Each row is a point. Two turns around zero, p and q, are shown by what they do to some points. Where does a point land after both, in the order given? Backwards means that the second turn is done in reverse. Each puzzle has new turns, and all numbers are rounded.
In the rows, 128 means zero.

Turn p:
[167 116] => [147 164]
[121 174] => [ 82 130]
[96 94] => [155  90]
Turn q:
[ 85 131] => [ 89 146]
[138  53] => [111  54]
[134 162] => [146 158]
[147 146] => [152 138]
[137 149] => [144 144]
Where do these land?
q, then p: [129 156] => [105 144]
p, then q: [119 119] => [131 116]
p, then q: [157  95] => [171 135]
p, then q backwards: [152 181] => [ 72 143]
p, then q backwards: [83 88] => [175  90]

Turn p:
[138  77 159] => [143 181 103]
[155 154  59] => [123  55  99]
[126 117 133] => [134 138 125]
[123 182 157] => [ 83 124 170]
[ 98 110 132] => [157 141 143]
Turn q:
[ 86 106 126] => [168 104 137]
[117 128 154] => [127 104 114]
[160 108  74] => [123 172 177]
[169 154  98] => [102 179 129]
[165 128 142] => [ 89 129 132]
[ 70 143 174] => [160  79  80]
Where do these land?
p, then q backwards: [115  84 137] => [106 151  94]
p, then q: [137 168 137] => [154  95 123]
p, then q: [173 122 120] => [164 151 144]
q, then p: [ 99 116 124] => [117 138 100]
p, then q: [83 86 94] => [ 65 147 151]
p, then q backwards: [161 193 155] => [196 112 161]

Turn p:
[ 99  88  98 101 130 124] => [112 115 113  99  88 160]
[100 139 100  86 169 131] => [164 124 130  78 117 162]
[152 111 154 148 134 139] => [121 142 111 163 145 133]
[153  92 128 140 125 191] => [120 140 137 186 115 174]
[143 190 123 100 142 165] => [189 116 174 131 148 137]
[120 140 154 146  96 131] => [100 119 148 140 151 110]
[153 143  92 127 123 110] => [153 130 131 129  96  99]
[ 95 128 147  99 125  31] => [111  94  75  57 141  80]
[137 122 156 204 109 130] => [ 83 172 134 167 151  98]
Turn q:
[101  90 129 132 142 110] => [ 93 117 105 121 131 100]
[ 99 100 133 167 106 103] => [115 104 121  80 140  96]
[129 121 133 140 173  99] => [ 95 141 137 144 159 105]
[123 162 143 102 105 149] => [172 111 125 148 118 145]
[134  78 145 138  98 142] => [120 126  86  85 128 145]
[159 200 104  67 150 122] => [143 128 181 207 111 164]
[151 113  67 123 102 174] => [128 160 134 103  59 157]
[ 98 124 163 156 105 173] => [178 132  87  99 132 108]
[158 164 135 127 170  80] => [108 133 176 166 174 132]
Where do these land?
p, then q: [140 130  35  84 119 107] => [131  78 120  85 112 209]
q, then p backwards: [178 118 162 169 158 164] => [114 136 151 169 200 131]
p, then q backwards: [123 146 141 168 124 124] => [132 130 125 153 165 118]
p, then q: [ 88  69  84  93 160 101] => [147 104 116 134  40 163]
q, then p backwards: [131 133 127  92 104 133] => [139 107 118  98 125 147]
q, then p: [139 132 217 140 143 118] => [184 188 101 119 114 155]
p, then q backwards: [122 104 117 139 110 142] => [137 118 103 107 136 122]
p, then q: [127 152 138 133 104 113] => [104 112 124 133 151 119]
q, then p: [103 169 132 134 129 150] => [138 132 105 158 129  92]

Turn p:
[173 150 126 121 116 157 139 129] => [159 106 155 105 113 115 135 105]
[110 134 129 112 110 160 125 154] => [146 126 122 101 136 139 158 149]
[123 107 114 123 156 146 118 140] => [135 124  99 122 117 110 119 152]
[161 102 126 144 112 102 123 123] => [139 138 117 148 114 141 109  89]
[123 110 144 128 135 153 136 117] => [110 111 111 116 113 123 142 127]
[104 145 108 128 116 104 134 106] => [114 149 156 156 129 136 135 142]
[115 150 139 126 133 154 101 126] => [132  93 132 124 143 135 136 152]
[116 107 133 114 138  31 138 119] => [ 95 189 118 181 165 116 107  99]
[127 146 133 157 136 143 138 137] => [119 117 143 101 123 139 110 136]
Turn q:
[125 166 113 141 115 119 157 138] => [128  98  94 134 140 133 132 100]
[104 117 139 159 151 114 135  95] => [115 121 104  97 119 117 140 167]
[162 107 141 123 125 129  88 117] => [149 149 169 119 142 143 125 149]
[152 159 119 105 110 135 122 152] => [145 116 146 151 147 133 122  90]
[127 119 112 126 165 146 118 102] => [116 149 135 124 142  96 151 148]
[108 131 140 113  98 142 152 122] => [107 107 126 155 104 145 134 126]
[116 121 122 140 111 143 163 128] => [ 99 128 102 141 121 146 133 123]
[134 141 123 107 126 101 157 154] => [147 115 104 154 127 121 100 111]
[128 118  86 116 137 141 116 115] => [134 159 129 140 134 111 161 123]
[126 120 153 128 103  89  74 137] => [177 121 160  96 100 149 117 132]
[127 109 161 150 165 148 127 148] => [ 92 142 139  97 132 115  92 138]
Where do these land?
q, then p: [116 141 124 113  98 157 143 124] => [ 95 126 126 120 101 151 135 132]
q, then p backwards: [161 159 148 154 118 138 114 111] => [117 169 164 132 117 137 112 142]
q, then p: [ 95 130 143 138 146 129 135 120] => [132 160 116 139 138 137 146 133]
q, then p: [103 145 108 113 132 112 128 146] => [128 140 141 159 111 134 127 105]
p, then q: [140 137 131  98 171 112 116 136] => [168 138 114 102 133 105 115 140]
p, then q: [163 149 154 134 151 133 133 146] => [154 141 153 134 119 109 128 164]
q, then p: [133  81 143 100 109 110 126 140] => [161  99 143 113 137 167 125 121]
p, then q: [136  80 118 142 111 112 147 109] => [124 105 117 128 128 154 178 116]
p, then q backwards: [103 129  84 160 116 150 110 120] => [122  90 159 115  99 108 130 102]

Turn p:
[113 114 146  93  75 131 141 128 120] => [136 127  94 170 141 153 122 103 104]
[136  79  82 104 118 131 160 134 181] => [108 112 121 167  97  72 135 130  75]
[156  89 189 121 119 182  83 156 119] => [178 105  56 119 172 121 133 165 141]
[209 161 129 133 100 118  98 131  85] => [198  86 142 107 130 130 118  81 169]
[119 164  82 200 139  91 128 138 126] => [122 132 207 115  93 142 170 137 153]
[115 103 125  92 141  74 124 129 130] => [104 106 122 137  92 149  85 139 111]
[ 44 117 112 145 113 144 110 101 176] => [ 90 184 139 195 135 127 140 176 132]
[106 123  73 179 154  88 117 136  75] => [153 145 197 100  79 164 134 159 116]
[130 197 160  63 156 167 158 100 125] => [ 91 174  87  91 159 113  95  60 150]
[119 136 143 114 140 142 159 147 162] => [ 87 130 100 122 132 113 149 119 121]
[160 126 167 164 153 140 130 108 108] => [141 110 144  84 179 126 126 140 135]
Turn q:
[137 120 140  77 110  85 130  88  82] => [146 123 121 120 156 192 176 152 104]
[108  71 151 173 121 165 119 124 107] => [109 153 174 106  87 154 100 138 165]
[156 163 164 127 105  94 177 144 118] => [161 145 111  81 126 110 168 109  89]
[105 149 140 155  86 106  80 179 120] => [ 83 122 180 112 134 105 119 117  71]
[177 105 112  78 164 158  86  85 128] => [136  56  91 148 132 180 112 142 166]
[115 122 170 101  82 157  88 128 170] => [152  79 189 108 150 110 107 154 133]
[114 122  94 123 179 168 174 165 138] => [139 162  77 158  97  96  84 148 140]
[168  92 114  97 139  68 145  98 119] => [134 111  96 144 114 164 203 146 132]
[ 89 151  93 160  94 153 183 180 168] => [114 184 126 118 137  32 110 145 132]
[101 152 150 160 158 104 113 127 126] => [131 146 153 154 122 133 124  79 108]
[138 161  81 156 171 150 111  91 131] => [102 126  91 160 152 135 104  79 166]
Where do these land?
q, then p backwards: [ 59  92 141 155 163 127 131 109 106] => [ 68 155  88 133 104 110 104  94 108]
p, then q: [190 127 106 127 142 101 121 170 156] => [125 120 153 119 116 128 189 183 141]
q, then p backwards: [ 79 156 139 144 112 161 161 132 186] => [162 140  93 135 137 177 100  69 136]
p, then q backwards: [189  60 168 106 159 130 112  94  94] => [141 178 151  60 107 195 110 158 133]
q, then p: [123 137 108 129  54 122 127 164 163] => [ 84 104 110 107  91 184 107 135 110]
p, then q backwards: [129  92 135  79 169 125 128 118  70] => [134 153 155 106 135 178 138 169  76]
p, then q: [120 132 113  78 158  99 137  84  99] => [111  91 165 130 171 166 101 119 111]
p, then q backwards: [119 126 167 101 154  89  93  94  99] => [121 122 127 115 135 201 100 118  92]
q, then p: [104 159  85 190  79 166 128 123 177] => [ 40 118 140 136 107 153  84 157 168]
q, then p: [119 162 121 141 123 169 110 158 134] => [134 129 132 135 109 149  86 159 156]
p, then q: [176 165 125 159  96 121 161 165 124] => [177 144 116 113 120 146 168 149 181]
